Each wall is flat, endless, passes through zero and stands at right angles to its row. A trip goes straight from one point to another. List the walls that it crosses, first one first.

Walls:
(1): [59 41]
(2): [-40   0]
(3): [26 41]
(4): [ 18 -12]
(5): [ 30 -25]
(6): [ -16 -105]
Trips:
[-22  36] to [-12  10] => 1
[48 -4] to [15 -1] => none
[-30 -53] to [32 27] => 2, 1, 3, 6
[-39  68] to [-21 -10] => 1, 3, 6
[-5  5] to [ 2 12] => 1, 2
[-51 -19] to [-18 -24] => 5
[-29  -2] to [31 31] => 6, 3, 1, 2, 4, 5

Walls:
(1): [ 18   2  22 -17 -10 -23  24  27 -38 -42  11]
(2): [-36  26   6 -15 -14  22  21 -67  -8 -12 -37]
(3): [ 49  24  -5 -64  -6  10  34  71 -59 -46 -66]
(4): [ 35  -6 -10  54 -35  -8 -13   6 -27   2 -46]
(5): [ 20  33  10 -14  -6  -6 -22   1  47 -21 -73]
(6): [-19   0 -32  32 -36  49   8 -21  57  46  18]
(7): [ 12  23 -57  76  27   0   3   2   9   7  -9]
(8): [  0 -20  -4  18   8 -37 -11  -8  43 -16 -63]
(9): [ 36 -23  55 -39  36 -56   5  18 -17  -6  70]
(10): [ 82  -7  27 -53  61   9 -11 -41  41 -31  21]
Trips:
[-12  22  44 -44  24 -13   1  68 -36  55 -43] to [-44  25  41  23  -8  24  -8 -68 -39  19 -51] => 2, 4, 9, 1, 8, 3, 6
[  1 -16   2  50 -69  40   5 -11  -8 -53  -1] to [ -2   0  -4   5 -49  30 -42 -64  -9 -35   1] => 5, 7, 1, 10
[ 21 -52  47  39 -29  17  53  17  35  -5  11] to [-15 -39  40  44   4  13 -24  36 -36 -19  13] => 10, 8, 6
[ 61  34  51  72  18 -26 -23  -1   9  34   9] to [ 43  27 -24  25  15  29  14  41 -51   2  14] => 8, 1, 5, 3, 10

Walls:
(1): [ 17  49 -32 -36   5  32  11 -10  -5 -17  -8   5  16  21 -34  31 -13  13
 -41  20  25 -25 -20 -16  17   6   5  -3  27 -19  -1 -17]
(2): [  6 -14  13  -4  -2   2 -42   7  20  50  26  35 -51   0 -43 -22  38  65
 -19 -47  11 -17  55  47  18  31 -84  -3  22 -64   4  -7]
(3): [-17  -1   6 -32  -2 -36  10 -10  -4 -31  14  11  19   5  -4 -39 -32 -38
  13  26 -32   4 -28  21 -14 -30   2 -13  30 -18   9   2]
(4): [  7   4  -2 -64  26   3  44 -27 -24  13 -18  24  -3  -4 -35  -3  38  36
  16 -10 -33  64 -26  10  24  46 -18  -1  35  10  -7   3]
(5): [-22  10 -37   9  12   3  10  30 -52  -3  14  43  -1   0   3   4  24  25
  12  -8 -16  30  15   5 -17  -6  10  23 -11  -7  -6  10]
(6): [-36 -15   4   1   7  13  44 -19  10 -12   8  -1  12 -23 -45 -15  16 -33
  26 -30  24 -10  -5 -26  -8 -34   1 -53 -32 -20  10  25]
(7): [ -3 -40  -2  40 -20  -5  -3 -13  19 -28  18  28  -6 -17  10 -19 -22  -2
 -43 -33  21   9 -48  27  31 -40 -21 -22 -23  17  19 -46]
(8): [ 23 -50 -12  20 -14  31  60 -42  63  -7  -4   8  -3 -48 -23 -27  39 -24
   3 -12 -20 -12 -10  15  -6  22   8 -22   9 -20  15  25]
(9): [ -3   8  -8 -13  19 -22  30   3 -10  31   8  37  39 -24   3   6 -20  17
  29 -11  25 -20  15 -22 -14 -26 -11 -24  15   2  -7  15]
Trips:
[ -8 -12 -23  24  -7  17  19  15  62  -7  11 -34 -18  12  29  62 -47   5
  49 -37 -37  13  15   6  -7  54  27  30  25  44 -15  -6] to [ -5 -19   2 -28  -9  59   8  21 -74  23  29  17  -3  34   4  17   8   4
   4 -23 -28   1  21  28   4  27 -40  15  35  12 -46  20] => 4, 5, 8, 2, 1, 9
[-36   5  -3 -33 -93   7  -8   6 -18 -21   9 -22  10 -16  -5  -6   2 -50
  -1  -3  14 -28 -36 -27  24 -10  41 -42  28 -31 -23  -4] to [ 14   4  30 -13 -16  -6 -23  14  51 -46 -27 -37  13  -3  -5  21  41   9
   1  12 -71  10  44  55   5 -23 -11 -14  22  14 -28  36] => 7, 1, 6, 4, 2
[ 23  41 -61  45  23  36  -7 -45 -29  22  40 -41  19 -37  10  45   5  31
  17   9  -4  15  32  47 -31 -17  19  36  16   9   2   6] to [-60  32  23   0 -16  -2 -32  53 -49  -1  -2 -57  -3  65   2 -12  11  14
 -17  36 -20  -8  35 -49  27  59  10  24   2  48 -64 -58] => 9

Walls:
(1): [  3  27 -48  -4 -52 -19  22  27 -10 -40  -4 -71  -9 -39  53 -21  -3  -6
 -55  68 -24 -37 -17  10  21   7 115  45  35   5  44   7 -21   4 -37 -71
  11  22 -21  -4   4  14  49   8  24  12  17   3]
(2): [-65  54 -29 -33  24  20  60 -26  77  32  12   7  -4 -46  21   9   9 -11
   5 -54   2  -4   9  19  10 -55  34  34  40 -46 -32 -19  19 -21   7 -12
 -32  24 -22  19 -28   9 -49  58 -40 -45  -6   3]
(3): [ 36 -10  14  -8 -22  -6  16 -29   6 -17  -5  13  24 -21  21  63   4 -40
 -34   1   6  -3 -46  -7   7 -45  20 -14  17  10 -20   0   7   9 -18 -13
   6  28  36  17  -6  29  10  -5  25  31  59  84]
(4): [ 24  59 -83  -8   7 -19  -6  51  -2  -5  13 -35  36 -22  23  63   1  45
 -10 -87  16 -27  41   6  25 -41  17  11  26  38 -49 -38 -53  11  -8   4
 -33  42   8 -14   0 -14 -19  -6 -24   8  40   2]
(5): [-16  14 -40  32  22 -23  26  28  38  26 -14  -5 -36 -65  23 -19 -64 -71
  50 -21 -14  38   5  39 -21 -32  14 -44 -69 -54  -7 -27  38 -17  48 -56
  15 -24  -6 -16  69   0 -36 -15  62  15  41 -35]
(6): [-37 -22  46  -1  37 -40 -29  19  53  44  34 -68  -9  49   5  27 101 -57
 -29  68 -21 -13 -63  23 -33  24 -26 -18 -46 -11  36  67 -30   2  37 -47
  90 -20   9  27  43 -15 -45  56 -20  11  12  -2]
(7): [ -6 -63   3  17  19   6  -5  11  -3  62 -19  18   1  10 -40 -51 -15  31
  17  21 -10  29 -31 -18 -48  -1  11  -1 -22 -34  14  40  33  61  25  22
 -29  12  -1 -22 -33  58 -24  22   3   6 -13  25]
(8): [-89 -67 -11 -10   1  63   9  96  16 -45 -11  39   8  37   3  36  17 -44
 -14  37  54  -7  28 -56   0 -14  49  17  41 -50  12 -40  26 -20 -10 -22
 -14 -33  -9 -19 -61  65 -17 -47  18  13 -10  -8]
(9): [ 19 -28 -61  35  -1 -26   8  58 -17  42 -31   0  21  28  11 -28  13  56
   6   3  42  -8  32  40 -46  10 -39   0  15 -35 -35  -9  31 -29  -2 -32
  -3 -38  37 -13 -22   9  13 -40 -20 -31  31 -11]
(10): [  5 -16 -55  36  -4 -77   0  14  -3  -2 -50  37 -25 106 -18 -19   2   2
 -61  -6 -37  17 -27  38 -14  26  57  15 -31 -43  29  -3 -32   6  26  -4
  29  56  -9  -2 -15   7   9  -7 -29 -67  13 -29]
Trips:
[ 11 -66 -23 -33 -28 -23 -23 -25  31 -45   0 -74  28  12 -15   6 -33  55
 -21 -15  38 -47 -26 -50  87 -17  46  -8 -23   8  46  15 -29  -2 -29   8
  69 -17 -47 -18  -5  -4 -30  26  11 -45  -7 -73] to [  8   1 -53   5 -10   0  -8  -8 -12  26  55 -11 -45 -46  18 -66  25  44
   5 -61 -20 -18 -43  15 -14  21  -3  26 -98  25  31  15  -4  34 -46  16
  11 -46  -9  27  47  -5  45 -16 -49 -68  21  20] => 8, 9, 7, 5
[ -5   2 -42 -61 -44 -42   3 -42 -61  15  59   4 -47  81 -28  76  19  19
   0  15 -37   2  38 -22 -12  14  35 -32 -17 -67   0  13 -47 -17  79  57
   6 -33 -42  35  37  34  83 -11 -33 -38 -42 -35] to [ 26  -4 -50  -8  28   5   7  43  39  24  17 -14 -11  -4   2 -39 -40   3
  -8 -46 -51  38  33  12  11   2 -33  -5 -10  30  32  40 -17 -45  26  15
  47 -27 -50  39 -32   3  22   6 -24  23  23   6] => 9, 4, 5, 2
[  8 -33  -7  27   3 -35  40 -21  48  -1 -40 -15  67  -9  28  11   9 -41
  43 -60 -29  -7  -8  12   2 -44 -19 -32  24 -34 -34  56 -13 -26  32 -52
  27 -38  29  69 -49  30   3 -36   8  -8 -35 -22] to [ 68  27  46   8  31  16  15   4 -36 -39  19  45   0  -1 -27 -30 -44  14
  41   4  36  36 -18  -3 -10  14 -39  22 -57  -9  10  26 -59 -14 -16 -10
  37  22   7 -26  36  41   3   9 -29 -24  32 -20] => 10, 8, 2, 7, 3, 6, 9
